Each row is a point. The window is the flat piece filled in between its corners: a triangle in 3 columns, a solid with four corners in 4, and so on. A path goes straight from each point to the next, and from the last back to the first. List the points from which the path goes on through the window.
In the rows, zero is written as 128.

Window (4 x 4)
[[139 144 135 144]
 [184  94 140 123]
 [105 126  70  82]
 [131 111 126 157]]
Path:
(1): [105 130 103 108]
(2): [121 121 128 134]
(3): [143 114  84 138]
(4): [127 136  73 109]
(5): [ 96 109  92  80]
(6): [110  88 137 120]
(7): [171 135  86 119]
(8): [132 134  80 125]
Through the window after points: 2, 4, 6

Window (6 x 6)
[[112 118 160 110 139 162]
 [135 137 152 161  70  87]
 [119 198 113 136 123 100]
 [151 100  81 152 128 145]
 [ 84 103 171 145 124 140]
 [115 104  81 105 136 156]]
Path:
(1): [137 104 197 164 148 102]
(2): [124 128 151 144 135  88]
(3): [103 128  94 149  85 175]
(4): [137 125  68 119  88 173]
(5): [ 93 136 157 124 147 114]
(6): [133  97 146 118 127 130]
(7): [104 151 120 133 141 181]
(8): [105 117  97 120 105 163]
(9): [123 110 112 109 152 139]
(10): [137 134 145 148  95  73]
(11): [118 159 127 150  91 134]
(12): [110 114 132 136 116 154]
(13): [ 65  86 149 112 165 100]
(14): [114 116 153 147 130 108]
(15): [132 143 142 135 106 165]
(16): [108 127 123 138  88 127]
Through the window after points: 6, 8, 10, 12, 16

Window (8 x 8)
[[ 79 139 133 152 113 128 112 113]
 [ 78 164 114 201 148 156  98 169]
 [193  87 142 116 142 116  77 132]
 [180 130  94 118 116 164 150 126]
 [118 113 137  94 101 149 138 155]
 [100 105 125 116 144 113 151 122]
 [165 168  95 156  88  74 110 137]
 [150 137 155 163 124  70 171  96]]
Path:
(1): [136  82 121 178 133  97 129 127]
(2): [150 167 163 141 118  80 171  95]
(3): [126 158 110  88 167 160 151 133]
(4): [161 117 111 140  96 142 133 128]
(5): [139 128 108 163  89 123 113 134]
(6): [132 148 116 105 143 127 124 150]
(7): [126 149 144 142 131 103 145 109]
(8): [131 121 120 186 107 105 129 135]
(9): [160 106 133 161 113 132 134 131]
(10): [149 148 110 121 123 127 154 113]
(11): [111 172 116 132 138 137 141 100]
(12): [147 107 110 183  71  93 110 196]
(13): [156  56 131 136  82 118 113 128]
(14): [112 173 135  90 159 148 134 157]
(15): [151 154 130 120 140 100 132 117]
(16): [119 118 113 144 108 110 121 136]
Through the window after points: 1, 3, 7, 9, 13, 15

Window (9 x 9)
[[112 132  94 127 129 157  98 124 109]
 [116 159  82 116 141 139 153 127  99]
 [116 154  92 139 180 126 118 110 116]
 [ 82 145  77 139 135 113 126  97 101]
 [ 89 115 209  83 111 120 156 139 164]
 [141 102 155 108 102  91 107 160 111]
 [124 147 148  80 105 105 107 127 139]
 [180  92 123 117  90 111 110 113 128]
 [138  83 171  60 110 105 114 123 115]]
Path:
(1): [122 101 134  71 121 109 118 138 122]
(2): [133  91 115  93 109 100 140 171 129]
(3): [113 156 169 105 129 119 111  63 109]
(4): [130 147 145 124 106 127 116  98 122]
(5): [110 121  81 104 160 122 128 134 117]
(6): [ 85 120  93 106 123  87 118 150 148]
(7): [181 110 175 100 107 143 121 109  81]
(8): [116 120 133 131 141 131 123 113 109]
(9): [128 138  87  82 118 107 130 149 137]
(10): [114  74  67 114 127 122 129 111 151]
(11): [119 170 151 108 128 124 129 120 100]
(12): [155  94 198  93 102 109 113 100 105]
Through the window after points: 6, 12

Window (11 x 11)
[[124 175 134 114 115 151 149 106  92  82 167]
 [108 165  87 102 136 128 127  81  96 138 115]
 [134  91 103 120 126 125 127  24 169 140 124]
 [117 152 105 192 101 103 156 120  77 109 138]
 [ 82 111 108 173  87 135  78 106  92 165 117]
 [152 121 167 144 156  85 146 139 167 159 111]
 [ 87 136 112 149 147 127 167 164 118  96 128]
 [116 104 126 138 189 117 119 134 129 100 151]
 [178 103  85 123 127 106 148 120 142 163  67]
 [131 128 132 198 171 135 159 165 126 132 119]
 [118 114 179  99 139 122 134  68 100 136 119]]
Path:
(1): [143 111 154 153 174 118 144 108  93  60  71]
(2): [117 143 115 149 131 123 143 127 120 135 151]
(3): [114 105  91 142 138 108 159 141 102 148 123]
(4): [133 139 142 147 149 118 129 129 130 114 121]
(5): [112 150 124 158 134 126 153 123 105 102  96]
(6): [112 126 126 127 138 117 145 135 108 131 155]
(7): [139 135 107 142 111 129 156 106  95 178 174]
(8): [114 109 134 152 154 118 129 111 134 127  96]
Through the window after points: 1

Window (12 x 12)
[[128 139 108 115 109  70 150 214 125 153  76 157]
 [162 170 135 135 105 139 145 120 149 127 158 110]
 [120  93  90 128 104  89 155 158 158 138  65 160]
 [ 52 127  88 139 113 132 125 113 127 156  97 133]
 [ 79 108 121 143 100 104 118  92 136 125 181 116]
 [ 96 124  83 161 133 106  89 116 154 142 128 138]
 [154 139 164 118 129 130 104 113 127 124 123 110]
 [112 162 132 115 134 125 141 171 135 106  73 199]
 [138 179 143  77 126 121 121 122 167 112 135 115]
 [132 149 127 117  84 112 105  90 139 151 146 144]
 [112  93  70 104 132 123 136 193 126 151  81 185]
 [139 152 170 115 103 135 118 154 178 144 132 132]]
Path:
(1): [109 119 136 109 139  99 160 123 152 183 109 147]
(2): [116 121  76 125 102 128  87 177 122  91 101 157]
(3): [112 140  91 175  84 147  60 119 115 109 130 138]
(4): [109 125 123 101 127  90 154 120 162 170 119 131]
(5): [107 113 134 103 154  70 156 127 121 160 127 176]
(6): [107 150 109 134  95 145 109 135 144 127  97 134]
(7): [ 71 121  84 113  79 156  93 168 113 115  99 179]
(8): [110 133 114 134 148  96 155 115 150 168 102 126]
(9): [ 99 131 125 131 155  95 122 117 150 147 129 166]
(10): [112 134 110 125  94 128 108 149 142 128 100 138]
(11): [104 137 113 109  95 133 109 142 140 125 106 143]
(12): [109 141 115 136 138 115 147 126 145 156 121 136]
Through the window after points: 5, 7, 11

Window (14 x 14)
[[142 119 126 136 121 102 122 149 136 191 111 101 123 125]
 [200 128 162  90 133  84 106 171 117 158 140  88 171 193]
 [108 106 100  85  99 102 144 171 109 139 124 153 153 146]
 [131  54 152 172  90  96 132 124 144 164 102 131 156 121]
 [129 120 139 136 105 158 113 172 153 111 129 136 134 125]
 [158 104 109 142 116 136 124 131  94 136 139 135 116 130]
 [ 84 152  92 147 135 194 146  63 136 175 142 213 149 145]
 [113 124 141 138  95  83 144 138 162 113 166 116 134 110]
 [115  84 132 121 145 141 147 127 134 122 131 116 108 149]
 [123  53 151 142 119  82  75 130 122 166 122 108 163 115]
 [100 159 117 142 109 122 151 106 159  77  58  60 153 109]
 [138 120 194  83 118 136 148  57 142 128 143 137  66 106]
 [ 69 144 153 138 129 151 151 138  55 104 115 125 115 173]
 [124  89 142 128  95 134 139 143 125 155 151 102 160 112]]
Path:
(1): [141 140 134 135 166 125 162 153 131  98 107 125 161 111]
(2): [127  95 136 137 138 103 144 153 134 143 129 137 134 117]
(3): [130 115 140 113  92 135 106 117 122 159 145 124 127 148]
(4): [143 103 102 122  79 114 132 126 130 152 148 101 127 150]
(5): [109  98 193 131 162 131 120 137 110 143 121 169 136 103]
(6): [123 118 144 126 142 101 161 141 110 128 107 167 139 111]
(7): [103 118 147 123  85 144 123 115 129 129 157  82 118 149]
(8): [ 96 122 127 136  79 130 123 112 145 120  97  89 129 134]
Through the window after points: 6, 8

Window (14 x 14)
[[134 167 110 100 159  93 124 125 106 145 117 169  82 132]
 [ 96 174 160 124 108 141  96 130 154 106 146 118 127 126]
 [159  82 145  89 177 139 139 135 165 130  89 105 118 138]
 [143 124 139  95 189 120  98 162  82 159 138 129 114 182]
 [146 107 137 102 147 115  64 135 134 135 119 129 111  95]
 [137 124 117 137 135  94 113 138 114  98  80 111 154  75]
 [121 175 123 111 162 109  90 157 122 136 163 163 168 120]
 [134 151 150 172  83  60 163 165 116 138 104 117 125  83]
 [121 142 162 151 144 109  82 125 161 164  98 109 121 124]
 [112 181 106 132 165 122  82 190 130 129 151 162 123 135]
 [145 119 108 150 119 138 121 164 108 182 115 122 132 138]
 [105  80 151 110 117 110  97 155 103 132  86 139 151 108]
 [162  78  88 121 140 113  88 126 146 131 113 147 108 166]
 [149 151 127  76  89  83 114 164  91 106  81 160 139 120]]
Path:
(1): [113 166 121 109 137  97  92 162 125 168 134 114 110 105]
(2): [145 129 133 129 144 110 108 130 107 109 114 175 142 143]
(3): [166 144 175 140 157 116 119 207  89  98 119 164 122 133]
(4): [114 103  69  97 121 115  99 100 149 174 113 107 136 118]
(5): [112 122  99 104 141 102  78 201  86 181 130 102 143 148]
(6): [144 155 144 135 144 109 118 126 128 116 118 158 117 117]
(7): [149 125 134 122 140 119 107 156 114 105 123 165 121 127]
(8): [119 148 111  95 146 101 112 142 127 157 115 121 122 132]
Through the window after points: none

Window (14 x 14)
[[138 189 126 169 146 144 203 112  68 118 169  93 100 154]
 [105  73 169  86 101 127 114 138 141 133 105  92 120 144]
 [126 109 120  87 120 109 132 159 104 171 137 151 121 114]
 [133 165 140 130 144 195 210  81 116 115 160 107 132 126]
 [115 104 171  99 103 155 110 177 110 180 117 101 157 124]
 [199  90 129 117 104 138 122 178 112 147 146 127 133 114]
 [155 101  98  84 116 140 105 187 143 178 157  91 142 143]
 [115 147 124 165 140 136 106 159 148 128  98 166  88 123]
 [106  78 104 172 147 129 102 142 120 158 110 145 137 145]
 [145  88 141  90 154 108  95 189 131 151 111 131 179 162]
 [ 96 131 107 167  94 139  95 131 129 115  98 187 131 174]
 [101 135 140 183  95  97 100 116 174 136 108 163 142 130]
 [132 133 124 154 125 132 110  98 133 170  72 144 124 172]
 [141 165 137  98 134 163 145  95  74 112 161  67 126  91]]
Path:
(1): [122 133  96 142 118 124 159 133 134 131  95 143 144 116]
(2): [136  83 126 125 107 112 182 149 137 157  77  85 143  93]
(3): [129 125 139 114 124 145 109 141 107 150 146 126 138 149]
(4): [137 135 138 128 113 151  95 123 151 156 135 125 124 163]
(5): [ 83 114 114 133 130 103 156 165  90 126 103 143 137 107]
(6): [125 129 116 119 106 126 145 162 112 151 102 146 133 118]
(7): [134  99 150 137 154 132  71 118 144 150 161 132 103 155]
(8): [139 123 156 125 119 137 101 138 125 138 131 125 134 139]
(9): [107 139  99 126 103 125 183 151 114 155 115 120 135 110]
(10): [152 157  99 151 118 144 157 142  99 126 119  98 141 128]
(11): [ 93 125 195 134 151 120 146 107 115 148 183 141  80 174]
(12): [141 137 153 138 134 161 108 132 107 151 159 125 125 162]
Through the window after points: 6, 10
